Each row of a before or after table is a point. The points were changed in one or more steps. Then noise was added and the rows were shuffled. The steps act on columns, c1 being the first. Name the steps. A step turns or swaps two columns, mirrors them in a line or flattens them onto one, adds a multiple of one to another, or multiplies or shifts one. Angles are multiples of 10 degrees, from the lower column toward the higher: turns from -170 to 170, lines from 10 to 170 but not 90. Use the fewest steps. Two steps may share a column if one is a turn and the other turns, adds or multiplies; they go together, in the order done. Otherwise the lowest column goes first.

Before:
3 -7 -33
27 -25 9
-24 20 19
15 23 -15
51 4 -12
-31 20 -13
-16 53 0
6 -7 13
-43 19 -2
-30 14 -27
23 -7 -8
2 -11 -29
-8 -10 -11
After, 13 rows:
1 -9 -4
62 -22 -11
22 -9 4
-64 14 -1
-1 -11 -24
-32 24 -19
-37 21 32
22 6 -40
-92 55 5
-9 -5 -27
-64 17 9
-61 22 25
24 -7 -23
Steps: turn c1 and c3 by -40 degrees; add -1.5 times c2 to c1

Before, 8 rows:
19 -19 -2 9 -22 34
26 25 8 -40 44 -15
-47 -56 -17 -43 -39 29
-3 -4 -18 49 -15 6
26 16 -58 -32 -35 -57
-43 25 -1 13 -47 16
14 -9 8 -48 13 11
15 -20 7 -3 -21 -18
After, 8 rows:
12 -48 -37 -48 60 14
25 23 9 5 62 1
27 -21 -5 7 -3 -3
27 -18 -12 -2 -3 1
0 -13 2 -51 -17 16
41 38 -51 -12 -6 5
-24 26 17 -27 -43 14
8 4 -17 43 10 -19
Steps: mirror c1 and c5 in the line at 150 degrees; turn c2 and c3 by 20 degrees; flatten c4 and c6 onto the line at 160 degrees

Before, 14 rows:
0 -42 -17 0 8 -7 -14 35 -11
-33 10 24 -4 6 14 32 -18 -13
22 -33 8 -34 -32 20 -3 -31 18
-18 27 16 -48 -37 -32 42 20 4
31 -3 -2 -42 6 18 6 15 23
9 -45 4 -4 -25 34 26 -6 11
-1 -23 -29 19 23 -15 1 23 1
27 -1 28 5 -20 -34 2 -10 9
22 -30 17 8 -7 -24 26 50 20
28 -40 1 -4 -7 35 11 -21 -12
-8 -30 4 21 36 35 30 26 18
19 0 26 1 -12 -4 -18 12 -23
11 -6 14 25 -22 -28 -30 -10 30
-14 22 -18 8 -29 16 -9 4 -32
After, 14 rows:
-23 28 -16 22 -36 -84 -46 47 -1
-18 23 27 4 -29 9 18 -9 -23
-23 -7 -23 -11 -3 113 -16 -25 24
-17 -32 -21 51 17 -50 -31 -9 13
-20 -40 4 -20 19 -66 30 4 -9
6 -42 21 35 7 45 -1 1 -4
-41 -33 -13 -29 3 -11 20 35 17
-33 -2 -29 -11 10 30 -31 -4 -2
-21 -2 -16 11 11 56 3 -2 -29
-27 -45 -8 -4 -4 -109 24 6 9
22 11 -18 -17 -26 -106 4 3 -19
21 -25 28 22 10 14 -16 -19 12
-11 -2 -6 15 31 -35 13 42 23
35 -30 -11 26 12 -119 22 -21 14
Steps: mirror c1 and c5 in the line at 60 degrees; mirror c3 and c9 in the line at 100 degrees; turn c4 and c8 by -90 degrees; turn c6 and c7 by 110 degrees; multiply c6 by 3

Before (8 x 12):
-18 27 11 -21 -11 -18 1 -8 -43 -28 -13 22
11 -22 -64 -22 112 -23 3 9 -43 -25 -8 -13
-48 15 9 -18 30 -13 34 -15 15 -1 -20 15
-1 21 8 31 -8 64 3 32 -6 36 8 -49
-3 23 -51 -19 26 -45 15 -16 6 -4 74 29
15 5 5 -20 1 -45 37 6 19 12 -38 17
-17 27 11 -16 10 10 10 51 -1 2 -22 0
16 28 1 17 -7 -34 24 27 7 -14 -13 -55
After (8 x 12):
33 64 8 90 -30 54 -5 -3 -35 -2 -33 -28
-12 8 29 41 26 -27 19 -48 5 17 -8 22
3 -24 30 42 10 -57 26 14 -7 23 0 8
25 5 15 78 -33 -36 18 16 15 1 10 -23
-8 12 7 39 3 -21 -4 -18 21 -48 1 3
48 34 14 43 10 -7 2 -17 -3 1 -24 6
-15 -13 -30 42 31 12 45 -5 6 4 85 25
12 -34 -43 42 60 -20 46 9 15 -47 6 51
Steps: swap c1 and c8; add 0.7 times c6 to c2; turn c6 and c11 by -40 degrees; turn c3 and c7 by -40 degrees; shift c4 by 60; flatten c5 and c12 onto the line at 40 degrees; turn c9 and c10 by 80 degrees
